Rows are points. The ring and each string are closed loops that go straight from each point to the next, and from the last back to the first. Before rounding, they use only three directions, however many columns there are. Count how often each string passes through the ring. Passing back the other way cancels.

Ring:
[[ 17  22 -36]
 [  9   6 -60]
 [ -9  -4 -59]
 [-31  -7 -35]
 [-43  -6   0]
 [-45  -5  40]
 [-36   0  66]
 [-17  11  69]
 [ -2  22  46]
 [ 12  28   2]]
String:
[[-62   3  47]
 [-53  13   6]
 [-29   2   5]
 [-20  -1   8]
 [-21  -9  17]
 [-39 -27  54]
 [-54 -17  87]
 [-27 -20  92]
 [-32   9 112]
 [-22  30  66]
 [-13  21  30]
 [ -2  -7  34]
 [  4   7  86]
 [ -2  -2  88]
 [-10  -2  35]
 [-15  -4  38]
 [-36 -16  81]]
Times through: 2

Ring, 9 rows:
[[ 74  31 -27  28  18  49  -8 -11 -20]
 [ 62  43 -32   4  32  47   1 -15 -35]
 [ 32  42 -29 -24  52  28   9 -18 -33]
 [ -5  13 -13 -33  67  -4   6 -17   4]
 [-25  -3   5 -27  57 -22  -1  -9  32]
 [-40   1  30 -13  18 -30  -9   8  53]
 [-32  12  40   4 -14 -21 -14  18  54]
 [ 22  16  20  35 -23  13 -20  13  34]
 [ 52  16   0  44 -10  31 -19   4  17]]
String (17 x 9):
[[ 62  19 -40   2  61  38   1 -24 -24]
 [ 29  18 -12   3  33  18  -5  -9   3]
 [ 31  54 -15 -11  18  32   4  -6 -28]
 [ 61  67 -28   1  11  55   4  -8 -49]
 [121  34 -48  51  17  78 -11 -17 -40]
 [ 84  -1 -24  52  20  44 -19 -11   7]
 [ 37   9  -4  24  16  20 -13  -3  17]
 [ 24  17   5  19   4  15 -13   3  19]
 [ 30   2   4  30   8  12 -17   1  31]
 [ 39 -11  18  61 -21  14 -30  12  54]
 [ 32  17  25  53 -43  19 -26  19  39]
 [ 27  37  14  27 -28  23 -14  13  13]
 [ 17  34   4   4   4  16  -6   3   5]
 [ 38  20  -9  16  18  24  -9  -5   4]
 [ 43  45 -14   6  11  36  -2  -4 -20]
 [ 58  73 -31  -9  17  55   8 -11 -57]
 [ 76  64 -54 -14  51  63  13 -26 -71]]
Times through: 1

Ring:
[[-56  -9 -12 -30  40  -7 -17  -6  27 -22  -6   9   6  13]
 [-62  -8   0 -26  44  -4 -26  -8  30 -23  -9   3   3  16]
 [-45  -5  15 -14  26  -3 -25 -11  20 -12 -16  -4  -7  11]
 [-12  -4  32   7  -2  -1 -15 -11   6   1 -22 -14 -13   3]
 [ 17  -5  52  31 -21   6  -8  -7  -3   5 -27 -28 -10   0]
 [ 34  -7  63  46 -28  11  -3  -4  -5   4 -28 -36  -4   1]
 [ 42  -9  57  47 -31  11   6   0  -7   3 -25 -33   1  -1]
 [ 30  -8  10  16 -26  -3  21   3  -6   3 -14  -7   4  -6]
 [ 15  -7 -12  -3 -17  -9  23   3  -3   1  -9   6   5  -7]
 [-20  -7 -27 -25  10 -13  10   0  10  -8  -4  16   6   0]]
String, 23 rows:
[[-60 -12 -17 -32  49  -5 -15  -2  32 -29  -2  11  15  17]
 [-23  -5 -54 -43   7 -23  21   1   7  -4   1  31   3  -6]
 [ -1  -5 -12 -11 -10 -12  13  -2   0   2 -10   8  -3  -5]
 [  4  -9  14   9  -4   0   5   0   6  -7 -13  -9   7   2]
 [ 43 -12  31  35 -28   7  19   7  -5  -2 -17 -21  13  -2]
 [ 59  -9  36  42 -45   5  25   5 -15   8 -20 -23   4  -9]
 [ 40  -5  18  21 -39  -4  21   0 -14  12 -18 -10  -5 -11]
 [  3  -8  32  17  -4   4  -5  -3   6  -6 -19 -18   1   5]
 [ 30 -13  81  58 -14  22 -12   0   5 -10 -28 -48   8  10]
 [ 64 -16 121  96 -33  36 -10   3  -3  -8 -36 -73  13  11]
 [ 32 -15  89  65 -12  26 -14   1   7 -13 -29 -53  12  13]
 [  7  -8  27  16  -8   2  -1  -2   4  -4 -18 -15   1   3]
 [ 30  -4  -4   5 -34 -11  26   1 -12  12 -14   2  -5 -13]
 [ 47  -5 -23   2 -45 -15  45   7 -18  14  -8  11   2 -19]
 [ 15  -8 -33 -13 -15 -14  33   7  -2  -1  -3  16  11  -9]
 [ -8  -3 -65 -44  -8 -28  34   2  -2   4   2  37   1 -13]
 [ -7  -5  -7 -11  -5 -10   7  -4   3   0 -11   6  -4  -3]
 [-37 -12  23  -1  33   6 -22  -4  26 -24 -13 -12  11  17]
 [-77 -13   6 -25  66   3 -35  -6  43 -38  -7  -2  16  26]
 [-77  -9 -21 -43  56  -9 -24  -7  35 -28  -3  15   7  17]
 [-35  -2 -41 -42  10 -22   6  -6   9  -1  -4  27  -7  -4]
 [-70  -8 -26 -44  49 -11 -18  -6  31 -24  -3  18   6  14]
 [-76 -11 -18 -39  60  -6 -24  -5  38 -33  -2  12  13  20]]
Times through: 2
String (28 x 14):
[[-27 -13   9  -4  27   3  -9   0  22 -23  -9  -6  16  13]
 [-23 -10  16   0  19   2 -11  -3  18 -17 -13  -9   8  11]
 [-60 -13  -4 -24  53   0 -21  -2  36 -33  -4   3  18  21]
 [-76  -9 -39 -52  56 -13 -15  -4  34 -28   2  24  11  15]
 [-35  -4 -31 -36  14 -17   2  -5  12  -5  -5  20  -4   0]
 [-30  -6  -5 -18  15  -8  -6  -6  13  -9 -11   5  -1   4]
 [-34  -9  22  -2  25   3 -20  -6  21 -18 -15 -10   4  13]
 [-34  -4 -11 -25  14 -12  -7  -8  12  -5 -10  10  -7   2]
 [-66  -3 -14 -39  36 -14 -24 -13  23 -12 -10  14 -10   9]
 [-68  -7  25 -16  46   1 -43 -14  31 -21 -17  -9  -6  20]
 [-55  -9  53   6  42  11 -48 -13  31 -24 -22 -26  -2  24]
 [-36  -3  32  -2  15  -1 -29 -15  14  -5 -22 -13 -15   9]
 [ -5   1   1 -10 -17 -15   1 -11  -5  13 -18   4 -21  -8]
 [ -1  -3  16   3 -12  -6  -2  -7   0   5 -19  -6 -11  -2]
 [ -7  -9  44  20   4   8 -16  -6  11 -10 -21 -24   0   9]
 [ 20  -7  80  49 -17  16 -19  -8   1   0 -32 -44  -8   7]
 [ 35 -10 110  74 -22  27 -24  -6   0  -3 -38 -62  -3  11]
 [ 11 -11  70  43  -4  17 -18  -4   9 -10 -26 -40   3  11]
 [ 15  -5  20  12 -20  -3   6  -3  -4   5 -18 -10  -6  -4]
 [ 48  -3  24  27 -48  -4  22  -1 -19  18 -21 -13 -10 -14]
 [ 19  -3   0   2 -28 -11  18  -3  -9  11 -15   1  -8 -11]
 [ 57  -6  24  32 -50  -2  28   3 -19  15 -20 -15  -3 -13]
 [ 61 -11  45  49 -43   9  23   6 -13   5 -21 -29   8  -6]
 [ 35 -12  41  38 -20  11  10   5  -1  -6 -19 -26  12   2]
 [  8  -9  19  12  -8   1   4   0   4  -5 -15 -11   4   2]
 [  7  -4  -9  -7 -16 -12  16  -2  -3   5 -11   6  -4  -7]
 [ 22  -2 -61 -31 -33 -28  48   5 -15  15   0  34  -2 -21]
 [ -4  -7 -43 -28  -4 -18  27   4   3  -3  -1  24   8  -7]]
Times through: 1
